Every row gives one point. The points of each table are mixes of a few directions, plus a little noise. Count the directions of each table, and those that both share. Where both have some left over, give the other angles between the two spaces (their principal angles), to ten degrees, smallest first.

First (5 x 2):
[[ 0.41 -0.59]
 [-0.34  0.49]
 [ 0.08 -0.10]
 [ 0.27 -0.38]
 [-0.41  0.59]]
Second (7 x 2):
[[-0.07  0.10]
 [-0.65  0.91]
 [ 0.21 -0.28]
 [-0.21  0.33]
 [ 0.44 -0.61]
 [ 0.21 -0.31]
 [ 0.10 -0.13]]
Directions: first 1, second 1, shared 1

First (10 x 8):
[[-0.32  0.28  0.21 -0.80 -0.03  0.55  0.07  0.37]
 [-0.48  0.26  0.01 -0.34 -0.75  0.42  0.14  0.37]
 [-0.24  0.50  0.29 -0.45 -0.29  0.34  0.27  0.30]
 [ 0.03 -0.19  0.01  0.01  0.04  0.05 -0.51 -0.29]
 [ 0.01 -0.65 -0.53  0.08  0.06 -0.14 -0.22  0.05]
 [-0.40  0.23 -0.12 -0.51 -0.76  0.30  0.30  0.57]
 [ 0.45  0.36  0.18 -0.21  0.23 -0.37  0.22  0.04]
 [ 0.45 -0.39 -0.09  0.84  1.13 -0.50  0.36 -0.32]
 [ 0.26 -0.02 -0.02  0.24 -0.24 -0.33 -0.39 -0.33]
 [ 0.24 -0.39  0.06  1.16  0.60 -0.32 -0.24 -0.75]]
Second (9 x 8):
[[-0.40  0.02  0.21  0.18 -0.06  0.46 -0.10 -0.13]
 [-0.77  0.01 -0.31  0.02 -0.68  0.50  0.86  0.74]
 [ 0.89  0.12  0.15 -0.20  0.85 -0.69 -0.08 -0.24]
 [ 0.53  0.08  0.15 -0.08  0.58 -0.37 -0.14 -0.22]
 [ 0.05 -0.06  0.02  0.01  0.01 -0.05 -0.24 -0.16]
 [ 0.03 -0.06  0.07  0.05  0.00  0.04 -0.36 -0.26]
 [-0.55  0.01 -0.52 -0.15 -0.68  0.18  1.15  1.04]
 [-0.18  0.04  0.24  0.13  0.10  0.29 -0.19 -0.22]
 [ 0.38 -0.19 -0.02  0.02 -0.11 -0.32 -0.94 -0.56]]
Directions: first 5, second 3, shared 3

First (10 x 12):
[[ 0.28  0.33 -0.55  0.08  0.10 -0.41 -0.12  0.49  0.20  0.28 -0.17  0.49]
 [-0.17 -0.20  0.33 -0.04 -0.06  0.26  0.08 -0.30 -0.13 -0.17  0.10 -0.28]
 [ 0.66  0.79 -1.31  0.18  0.22 -1.00 -0.27  1.16  0.49  0.63 -0.39  1.14]
 [-0.59 -0.72  1.17 -0.16 -0.19  0.89  0.24 -1.04 -0.43 -0.58  0.36 -1.03]
 [ 0.19  0.23 -0.38  0.05  0.07 -0.29 -0.08  0.33  0.14  0.19 -0.11  0.32]
 [ 0.15  0.19 -0.29  0.04  0.05 -0.23 -0.07  0.27  0.11  0.15 -0.09  0.27]
 [-0.09 -0.11  0.20 -0.03 -0.03  0.15  0.04 -0.17 -0.07 -0.09  0.06 -0.17]
 [-0.44 -0.53  0.87 -0.12 -0.15  0.66  0.18 -0.77 -0.32 -0.43  0.27 -0.76]
 [ 0.01  0.01 -0.02  0.00  0.00 -0.01 -0.01  0.01  0.01  0.01  0.00  0.02]
 [ 0.01  0.01 -0.03  0.00  0.00 -0.02 -0.02  0.02  0.01  0.02 -0.01  0.03]]
Second (11 x 12):
[[-0.25  0.00  0.44  0.42 -0.83  0.04 -0.25 -0.10  0.69  0.73  0.48 -0.68]
 [-0.22  0.45 -0.27  0.33  0.13  0.57  0.31  0.51 -0.39  0.03  0.47  0.29]
 [-0.59 -0.28  0.79  0.15 -0.23  0.98  0.31 -0.51 -0.40 -0.27  0.61 -0.73]
 [ 0.51 -0.03 -0.63 -0.54  0.80 -0.57  0.02  0.13 -0.38 -0.58 -0.79  0.81]
 [ 0.08 -0.14  0.08 -0.09 -0.08 -0.22 -0.12 -0.14  0.18  0.05 -0.15 -0.11]
 [-0.17  0.21  0.10  0.40 -0.49  0.11 -0.09  0.19  0.39  0.55  0.43 -0.27]
 [ 0.42 -0.31  0.02 -0.25 -0.30 -1.03 -0.55 -0.28  0.80  0.36 -0.59 -0.15]
 [-0.10 -0.09  0.07 -0.14  0.32  0.34  0.23 -0.12 -0.47 -0.43 -0.01  0.07]
 [-0.29 -0.20  0.47  0.06 -0.19  0.42  0.10 -0.33 -0.11 -0.09  0.28 -0.45]
 [ 0.43  0.37 -0.86 -0.18  0.63 -0.43  0.06  0.59 -0.26 -0.18 -0.46  0.95]
 [ 0.18  0.01 -0.22 -0.15  0.24 -0.23 -0.02  0.06 -0.07 -0.13 -0.27  0.27]]
Directions: first 1, second 3, shared 1

First (8 x 20):
[[ 0.04 -0.13 -0.15  0.11  0.27  0.21  0.48 -0.12  0.06  0.59 -0.27  0.25
  -0.28 -0.46 -0.13  0.50 -0.22 -0.49 -0.17  0.05]
 [ 0.19 -0.54  0.72 -0.25 -0.12 -0.21  0.46  0.46 -0.52 -0.26 -0.04  0.11
  -0.33  0.55  0.08 -0.10  0.41  0.79  0.18  0.64]
 [-0.08  0.10  0.00  0.16  0.07 -0.08  0.30  0.15  0.22  0.42  0.32  0.29
  -0.03 -0.25 -0.18 -0.20  0.14  0.22  0.06  0.48]
 [-0.72  0.99 -1.06  0.11  0.11 -0.21 -1.49 -0.42  0.80 -0.29  0.79 -0.78
   1.07  0.56 -0.58 -1.16 -0.29 -0.58  1.06 -0.88]
 [-0.02 -0.26  0.50 -0.35  0.03 -0.22  0.52 -0.11 -0.52 -0.18 -0.05  0.48
   0.01  0.48  0.01 -0.10 -0.13  0.34  0.28 -0.07]
 [ 0.52  0.39 -0.23  0.09  0.18  0.76  0.34  0.12  0.30  0.02 -0.41  0.19
   0.06 -0.69  0.29  0.29 -0.06 -0.34 -0.77 -0.02]
 [ 0.19 -0.51  0.10  0.01 -0.15  0.08 -0.23  0.16 -0.26 -0.17 -0.47 -0.55
  -0.48  0.04  0.21  0.60  0.14 -0.16 -0.26  0.01]
 [-0.14 -0.04  0.10  0.12 -0.39 -0.32 -0.38 -0.24 -0.09 -0.12  0.14  0.00
  -0.02 -0.24  0.30  0.17  0.00  0.21 -0.38 -0.23]]
Second (8 x 20):
[[-0.03 -0.06 -0.15  0.02  0.25 -0.21  0.09  0.27  0.53  0.51  0.18 -0.12
   0.04  0.04 -0.20 -0.21 -0.03 -0.07  0.18  0.13]
 [-0.18  0.26 -0.08 -0.02 -0.19  0.17 -0.48 -0.25 -0.42 -0.65  0.05 -0.21
   0.19  0.33 -0.09 -0.21  0.09  0.00  0.37 -0.15]
 [-0.18  0.01 -0.07 -0.32  0.35 -0.32  0.13 -0.13  0.22  0.19  0.13  0.12
   0.36  0.53 -0.25 -0.39 -0.41 -0.19  0.54 -0.50]
 [-0.15 -0.31  0.08  0.07  0.40 -0.77  0.41  1.04  0.99  1.08  0.85 -0.17
  -0.07  0.45 -0.62 -0.95  0.49  0.70  0.77  1.20]
 [-0.10  0.00  0.15 -0.06 -0.38  0.36 -0.28 -0.73 -1.08 -0.83 -0.48  0.09
  -0.14  0.00  0.22  0.62 -0.15 -0.26 -0.10 -0.52]
 [-0.05 -0.40  0.09  0.08  0.10 -0.24  0.30  0.16  0.09  0.55 -0.01  0.02
  -0.35 -0.10 -0.14  0.25  0.03 -0.02  0.03  0.31]
 [ 0.06  0.26 -0.33  0.21 -0.20  0.48 -0.52 -0.26 -0.14 -0.37 -0.28 -0.32
  -0.03 -0.39  0.16  0.39  0.00 -0.43 -0.35 -0.27]
 [ 0.62  0.25  0.33  0.02 -0.33  0.51  0.35 -0.11 -0.20 -0.45 -0.45  0.57
   0.01 -0.86  0.90  0.52 -0.03  0.25 -1.42 -0.23]]
Directions: first 6, second 5, shared 4; angles 50

First (10 x 32):
[[ 0.20  0.16 -0.02  0.45  0.18  0.66  0.18 -0.13 -0.61 -0.30 -0.08  0.23
  -0.14  0.67 -0.13  0.21  0.00  0.43  0.58  0.31 -0.44 -0.23 -0.32 -0.38
  -0.85  0.18 -0.84  0.02 -0.39  0.07  0.63 -0.44]
 [-0.27 -0.19  0.01 -0.59 -0.23 -0.86 -0.22  0.17  0.78  0.41  0.12 -0.30
   0.17 -0.88  0.14 -0.27  0.00 -0.55 -0.75 -0.37  0.57  0.29  0.41  0.49
   1.10 -0.27  1.11 -0.04  0.46 -0.11 -0.83  0.59]
 [-0.11 -0.06  0.00 -0.18 -0.07 -0.28 -0.08  0.05  0.27  0.11  0.03 -0.09
   0.06 -0.29  0.04 -0.09 -0.02 -0.17 -0.25 -0.13  0.17  0.10  0.13  0.16
   0.36 -0.08  0.35  0.00  0.16 -0.04 -0.26  0.19]
 [-0.13 -0.08  0.01 -0.27 -0.11 -0.38 -0.10  0.07  0.36  0.18  0.06 -0.13
   0.07 -0.39  0.05 -0.15  0.00 -0.23 -0.32 -0.17  0.25  0.13  0.19  0.22
   0.49 -0.11  0.46 -0.03  0.22 -0.05 -0.36  0.26]
 [ 0.21  0.12  0.00  0.42  0.16  0.61  0.17 -0.12 -0.56 -0.26 -0.08  0.21
  -0.11  0.62 -0.09  0.21 -0.01  0.38  0.53  0.26 -0.39 -0.20 -0.30 -0.34
  -0.76  0.18 -0.78  0.04 -0.33  0.06  0.57 -0.40]
 [ 0.26  0.18 -0.01  0.50  0.18  0.75  0.19 -0.16 -0.70 -0.33 -0.11  0.27
  -0.15  0.75 -0.14  0.24  0.00  0.46  0.65  0.34 -0.49 -0.27 -0.36 -0.43
  -0.95  0.22 -0.96  0.04 -0.42  0.10  0.71 -0.49]
 [ 0.04  0.03 -0.02  0.06  0.04  0.13  0.03 -0.02 -0.09 -0.06 -0.02  0.04
  -0.01  0.11 -0.02  0.05 -0.01  0.07  0.10  0.05 -0.07 -0.03 -0.05 -0.06
  -0.15  0.05 -0.15  0.00 -0.08  0.02  0.10 -0.08]
 [ 0.17  0.11  0.00  0.35  0.13  0.51  0.13 -0.10 -0.46 -0.23 -0.06  0.18
  -0.10  0.53 -0.09  0.15  0.00  0.32  0.45  0.22 -0.33 -0.18 -0.25 -0.28
  -0.63  0.15 -0.66  0.03 -0.28  0.04  0.49 -0.35]
 [-0.44 -0.29  0.00 -0.92 -0.36 -1.34 -0.34  0.27  1.23  0.58  0.18 -0.47
   0.26 -1.40  0.23 -0.44  0.00 -0.84 -1.18 -0.61  0.89  0.47  0.64  0.77
   1.71 -0.40  1.71 -0.06  0.73 -0.15 -1.27  0.90]
 [ 0.07  0.07  0.01  0.16  0.05  0.22  0.06 -0.06 -0.22 -0.09 -0.04  0.08
  -0.04  0.23 -0.05  0.08  0.01  0.12  0.21  0.10 -0.14 -0.09 -0.11 -0.13
  -0.29  0.07 -0.29  0.03 -0.12  0.03  0.22 -0.14]]
Second (11 x 32):
[[ 0.63  0.07 -0.49  0.08 -0.21 -0.08  0.26 -0.89  1.19 -0.68  0.88 -0.06
   0.05  0.20  0.03 -0.43 -0.60  0.85  0.36  0.11  0.08  0.29  0.36  0.12
   0.20  0.30  0.31  0.90 -0.51  0.27 -0.52  0.16]
 [-0.51  0.17  0.64  0.00  0.12 -0.26 -0.48 -0.17 -0.16  0.19 -0.39 -0.13
  -0.21 -0.70 -0.34  0.23  0.18  0.20  0.08  0.22 -0.09 -0.16 -0.35 -0.26
  -0.67 -0.76  0.32 -0.40 -0.03 -0.02  0.09 -0.27]
 [-0.41  0.59  0.60 -0.42 -0.04 -0.53 -0.55 -0.03 -0.07  0.38 -0.18 -0.05
  -0.01 -0.79 -0.30  0.09 -0.05  0.37 -0.15  0.57  0.12 -0.22 -0.18 -0.09
  -0.76 -0.69  0.24 -0.24  0.15  0.07  0.35 -0.28]
 [-0.69 -0.04  0.60 -0.10  0.11 -0.26 -0.71  0.16 -0.42  0.44 -0.58  0.07
  -0.11 -0.78 -0.23  0.41  0.32 -0.32 -0.20  0.12  0.00 -0.35 -0.42 -0.20
  -0.42 -0.57  0.27 -0.56  0.14 -0.16  0.18 -0.10]
 [-0.16 -0.27  0.02  0.08  0.00 -0.05 -0.33 -0.20  0.20 -0.04 -0.03  0.11
  -0.03 -0.28 -0.03  0.14  0.02 -0.13 -0.02 -0.08  0.03 -0.12 -0.13 -0.06
   0.10  0.00  0.28  0.02 -0.14 -0.07 -0.21  0.14]
 [ 1.24 -0.04 -1.00  0.44 -0.11  0.55  1.36 -0.60  0.90 -1.03  1.03 -0.27
   0.03  1.38  0.30 -0.73 -0.53  0.79  0.64 -0.33 -0.15  0.73  0.68  0.22
   0.63  0.83 -0.35  1.01 -0.47  0.33 -0.53  0.11]
 [-0.09  0.15 -0.02 -0.29  0.09  0.28  0.40  1.39 -1.37  0.70 -0.58  0.10
   0.21  0.60  0.29  0.12  0.44 -0.96 -0.53 -0.14  0.02 -0.09  0.07  0.19
   0.22  0.33 -0.90 -0.65  0.78 -0.20  0.77 -0.08]
 [-0.26 -0.07  0.21  0.00  0.03 -0.11 -0.32 -0.08 -0.02  0.09 -0.16  0.03
  -0.06 -0.35 -0.10  0.15  0.08 -0.06 -0.03  0.04  0.00 -0.13 -0.17 -0.09
  -0.15 -0.22  0.20 -0.14 -0.03 -0.05 -0.03 -0.01]
 [ 0.23 -0.12 -0.51 -0.32 -0.15  0.13  0.16  0.74 -0.32  0.30  0.10  0.33
   0.37  0.50  0.41 -0.03 -0.03 -0.72 -0.52 -0.12  0.24 -0.10  0.27  0.35
   0.71  0.81 -0.46  0.09  0.39 -0.12  0.26  0.33]
 [-0.45 -0.32  0.29  0.12  0.11 -0.02 -0.45  0.04 -0.24  0.18 -0.41  0.08
  -0.11 -0.42 -0.10  0.33  0.28 -0.39 -0.07 -0.13 -0.05 -0.22 -0.32 -0.17
  -0.07 -0.24  0.23 -0.36  0.00 -0.17 -0.06  0.04]
 [ 0.49 -0.12 -0.34  0.40  0.05  0.35  0.68 -0.35  0.30 -0.54  0.32 -0.23
  -0.12  0.64  0.07 -0.28 -0.12  0.37  0.45 -0.27 -0.19  0.38  0.21 -0.02
   0.19  0.22 -0.14  0.33 -0.28  0.13 -0.31 -0.03]]
Directions: first 1, second 4, shared 0; angles 50
